Each row of a before or after table is a point. One or more steps were done to the points. Then noise was added and the rows were shuffled. The steps act on columns, c1 being the first. What was done? A step turns or swaps two columns, mirrors them in a line or flattens them onto one, adds a multiple of one to another, or multiplies or shifts one. Angles are multiples of 10 degrees, from the lower column toward the higher: turns from -170 to 170, lines from 10 to 170 but not 90. Use the fewest steps. Two steps may share a column if one is a turn and the other turns, adds or multiplies; they go together, in the order done. Otherwise the lowest column goes first.
In the rows, 128 means zero.

Before:
[[200 182 102]
 [171  68 146]
 [119  76 184]
 [ 98 163  83]
 [114  77 133]
 [204 177 161]
 [137  98 156]
 [201  86  80]
 [ 90 125 127]
 [147 180 105]
 [107 181  98]
 [130  84 169]]
After, 12 rows:
[[ 78 119 104]
 [119 131 117]
 [ 62 135 130]
 [171 120  76]
 [ 90 127 124]
 [103 132 147]
 [ 89 138 171]
 [ 98 133 154]
 [170 137 164]
 [170 125 113]
 [ 67 127  93]
 [148 132 131]]
Steps: shift c1 by -30; flatten c2 and c3 onto the line at 80 degrees

Before, 8 rows:
[[158 163 153 122 150 117]
 [139 100  49 113 143 150]
 [167 114 151 127 152 139]
 [110  62 164 105 155  88]
 [129 249 132 128 148 154]
 [143  52 129  42 142  97]
 [135 146 160 134 116 177]
 [151  96 138 138  87 117]]
After:
[[163 128 158 138 168 111]
 [151 147 134 139  78 130]
 [130 177 131 126 251 153]
 [168  96 149 137 131 132]
 [136 156 155 146 133 187]
 [108  70 166 128  86  75]
 [138 104  70  88 111 144]
 [142  79 169  79  72  94]]
Steps: add -0.3 times c5 to c6; turn c2 and c5 by 60 degrees; turn c3 and c4 by 30 degrees; multiply c4 by 0.7

Before:
[[124  96  70  94 185  82 152 144]
 [161 119  75 135 168  74 179 161]
 [107 148 149 135 161 112  88  79]
 [127 126 102  91 156 114 206 175]
 [136 119 129 136 158 163  77  97]
 [109 115 154 134 118 123  66 118]
 [ 85 166 110 134 122 148  89 133]
 [ 65 111 110 162  94 176 153 110]]
After:
[[176 127  85 141  97 136 208  85]
 [187 102 131 124 107  87  77 156]
 [158 190 146 140  91 139  70 139]
 [158  87 152 141 140 135  89 178]
 [209  99  91  86  80 176 184 103]
 [172  30  60 119  67 163 154 117]
 [115  79 140  95 169  83 125  96]
 [135 241 119 109 139 109 114 166]]
Steps: shift c1 by 50; multiply c2 by 3; mirror c3 and c4 in the line at 20 degrees; turn c5 and c6 by -170 degrees; turn c7 and c8 by -60 degrees

Before, 12 rows:
[[129 111  84 174 117 154 126 130 140 164 147]
 [146  83  76 139 100 163 129  71 131  88 139]
 [112 109 166  95  47  82 166 112 114 151  97]
 [174 117  83 167 157  92  78  88 107  86 145]
 [101 180  90 168 126  99 159 151  79 132 166]
 [114 100  78 137  82 103 106 139 163 109 120]
 [ 82 134  89 167 136 117 119  95 164 102 113]
 [101 169 188  93 103  95 100  82 157  83 170]
 [156  88 182 141 123 182 139 168 160  71 132]
 [ 67 102 127 133  55 116  56 181  91 171  76]
 [110 188 129  88 139 147 125 178 102 161 140]
 [131 175 167 199  88 171  69 179 171  88  81]]
After (12 x 11):
[[149  71 192 144 134 135  92  58 111 139 124]
 [102 203  60  86 145 110  97  86 116 180 144]
 [157  84 113 137 121  49  59 161 118 153 128]
 [113 231 142  82 136 119 165 188 129 105 139]
 [127 101 125 199 104  67 109 170 133 212  76]
 [111  98 145 131 118 183 113 144 145 156  95]
 [114 141  68 101  99 142 137 115 132  84  70]
 [ 65  94 116 136  80 137 207 178 123 158  60]
 [101 144 138 170 147 177 143 150  96  72 153]
 [128  62 185 173 132 140 148 139 162 125 136]
 [172  82 144 175 144 186 137  93  77 180 151]
 [ 87  91 151 168 122 161  90  96 139 156 120]]
Steps: add -1 times c4 to c2; turn c3 and c6 by -140 degrees; flatten c5 and c11 onto the line at 60 degrees; turn c9 and c10 by -40 degrees; turn c7 and c10 by -120 degrees

Before, 11 rows:
[[128 173 159 126 163 109 100 176 114 125 146 125 146 186]
 [ 97 143 163 133 129 106 107 153 125 144 171 104 167 109]
 [115 207 147 137 124 112 121 108 129 102 144 115 126 169]
 [120 148 155 135 179 139  73 142 144 122 204  58 164 145]
 [154  84  79 130 126 113 168 153 156  96 100 119  98 116]
 [165  66  83 115  96 136 190 149  99 100 109  82 140 147]
 [ 76 129  92 157 142 160 141 125 114 103 118 150 129 169]
 [114 158 184 112 156 165  94 137 111  79  93 103 160  98]
 [109 196 166  96 173 142 120 141 134 120 215 138 142 135]
 [ 91  55  86 108 138 126 121  76  91  95 113 151  89 154]
 [ 64  92  44  98 114 166  69 109  75 108 125 140  72 132]]
After, 11 rows:
[[114 147 100 112 156 238 157  81 113  75  89  74 159 161]
 [119 147 139 134 180 158  43 122 145 118  85   7 164 160]
 [ 64  89 144  99 115 243 119 177  75 114  72 154  71  57]
 [163  63 171 115  96 152 157 148 100 112 185 115 141  99]
 [110 193 130  96 174 171  41 110 133 108 135  92 143 165]
 [154  79 156 129 125  84 164 122 155 105 161 122  96  81]
 [ 96 147 125 132 130  63  84  85 126 141 115 104 171 147]
 [131 172 188 126 164  71 105 124 115 119 105  89 147 183]
 [116 202 131 137 124  80 111 161 129  88 123 118 127 165]
 [ 92  51 115 108 137 123 141 195  91 109 117 140  88 106]
 [ 75 126 161 156 143 222 139 172 115 104 136 138 128 117]]
Steps: turn c2 and c10 by -10 degrees; turn c3 and c14 by 60 degrees; turn c3 and c8 by -130 degrees; add -1 times c5 to c12; multiply c6 by 3; turn c7 and c11 by 80 degrees

Before:
[[101 126 106 141 110 119 129 156 154 121 139 152 107 127 135  80  97 129]
 [128 126 103 106 134 116 142 131 108 120 104 104 140 146 135 111 156 141]
 [118 104 148 122 105 122 144  80 132 141  94 142 138 137 115 143 148 125]
 [122 116 158 119 116 111 116 127 136 151 150 152 106  60 151  86 173 115]
 [159 124 127 134  99 101 127  95 144  89 157 163 118 157 127 114 122 108]
 [124 110 106  93 111 137 123  64 155 131 139 105 164 149 117 124 117 154]
 [105 112 122 100 123 150  92 109  99 120 128 133  93 118 171 115 130 114]
 [146 117 130 130 119  89 114  99 135 124 154 152 107 143  97 106 136 128]
 [145 166 122 122 115 126 164 126 116 168 106 162  99 102 104 143 133 144]
 [112 126  78 142 142 154 151 129 142 129 155 131 128 104 136 126 112  61]
 [142 153 133 110 145 143 111 104 153 126 125 111 112 127 137  97 143 107]
 [119 137 142 106 134 114 112 151 116 151  99 156 151 167 130 112 148 136]]
After, 12 rows:
[[152 111 121 101 124 150 114 114 101 129 105 133  93 116 167  93  96 117]
 [111 115 102  91 107 139 136  64 152 122 152 103 167 150 118 111 122 111]
 [147 130 106 148 113 121 162 153 157 125 127 146 105 122 133   6 120 111]
 [118 120 136 125 116  86 118 102 138 120 159 150 103 140 102  74 120 140]
 [149 114 155 102 116 111  79 129 137 178 134 152 104  80 154  30 130 132]
 [135 151 139 102 144 143 108 102 155 127 121 114 107 128 139  49 116 153]
 [124 138 143  95 128 110 102 152 114 127 102 156 151 170 132  85 123 116]
 [108 164 127 123 117 125 137 135 117 175 120 155  93 125 101 165 161 131]
 [195 126  79 154 140 152 151 125 142 143 110 131 127 102 134 125 140 161]
 [138 103 150 123 105 119 112  80 135 137  86 136 138 142 115 164 157 121]
 [122 124 101 101 136 114 107 137 108 108 109 101 139 137 134  83 147 118]
 [123 127 130 134  97 105 134  90 147  77 158 169 120 132 124  96 125 166]]
Steps: turn c1 and c18 by 130 degrees; add -0.7 times c1 to c11; turn c7 and c17 by 70 degrees; add 0.3 times c7 to c4; turn c10 and c14 by 30 degrees; multiply c16 by 2.5

Before:
[[128 121  97 162 130  60 165 145  92 170 152 160 105 114 149  72 101 120
  134 122  51 134 178 104]
 [100 189 148 123 138 173 209 106  90 109 165 138 117 115 110 108 122 167
  144 165 164 107 165 163]
 [156  96 161  83 153 133 127  74 146 102 111 210 126 129 111 156 127 175
   25 137 167 111 108 138]
 [140 122  63 175 126  73 118 160  85 133 121 119  80 119 124 100 105 165
  140 151  74  99 135  94]
 [124 106 137 131 155 139 132  69 142  95 107 142 156 176  53 130 145 102
   97 104 122 126 163 124]
 [128 121  94 173  98  62 135 170 110 198  89 150 157 136 107  84 121  75
  133 110  83 104 147  48]
 [174  69  98 154 153 137 116  81 141  83 112 164 196 112  75 158 143  51
   55  95 134  66 164  92]
 [ 92 123 134 140 117 145 183 124  36 100 160  97  32 128 157 100  85 141
  150 143 142 119 139 120]
 [125  97 118 113 151 194 122  82 158  95 153 178 110 101  81  77 120 169
   82 105 144  83 109 119]
 [105 177 118 114 100 171 168  85  54  60 193 109  98 117  91 122  95 117
  138 156 160 173 158 112]
 [123 145  67 137 144 122 155 179  92 136 137 130  70 147 174 101  63 163
  123 120  84 110 155  68]]
After (11 x 24):
[[ 98 105 148 122 139 169  81  93  92 199 125 139 120 115 108 111 122 164
  144  70 150 107 165  62]
 [126 134 118 114 151 196 160  53 154 158 141 178 111 100  80  78 115 169
   84 105 105  83 109 160]
 [139 164  64 176 126  75 155 176  85 144 151 119  82 121 122  98 103 168
  137 162 173 100 131 146]
 [154 120 160  80 154 133 148  43 142 153  90 208 125 127 112 156 127 175
   20 107 123 116 109 162]
 [124 192  69 135 146 121 126 208  93 172 165 133  70 149 180  99  61 159
  121 156 132 106 157 125]
 [126 126 138 130 157 139 138  34 140 141 119 140 159 176  52 132 143 102
   94 151 110 128 165 152]
 [102 150 116 112  97 172 157  60  56 222 148 110  96 119  93 119 100 114
  137  57 144 176 160  82]
 [130 148  96 159 130  61  84 158  94 131 195 158 109 111 149  73 100 120
  131 170 148 134 183 140]
 [ 91 132 135 142 116 141 150 121  39 238 139 102  32 124 159  98  91 143
  151  95 135 116 139 134]
 [174 153  95 154 161 135 134  49 140 116 117 162 201 109  74 155 147  52
   57 141  93  66 165 188]
 [130 205  94 175  95  58  66 195 110  64 129 148 159 138 111  84 124  74
  135 187 126 107 144 151]]
Steps: mirror c2 and c24 in the line at 140 degrees; add 0.7 times c13 to c10; turn c7 and c10 by 140 degrees; multiply c8 by 1.6; turn c20 and c21 by 110 degrees; turn c11 and c20 by -40 degrees
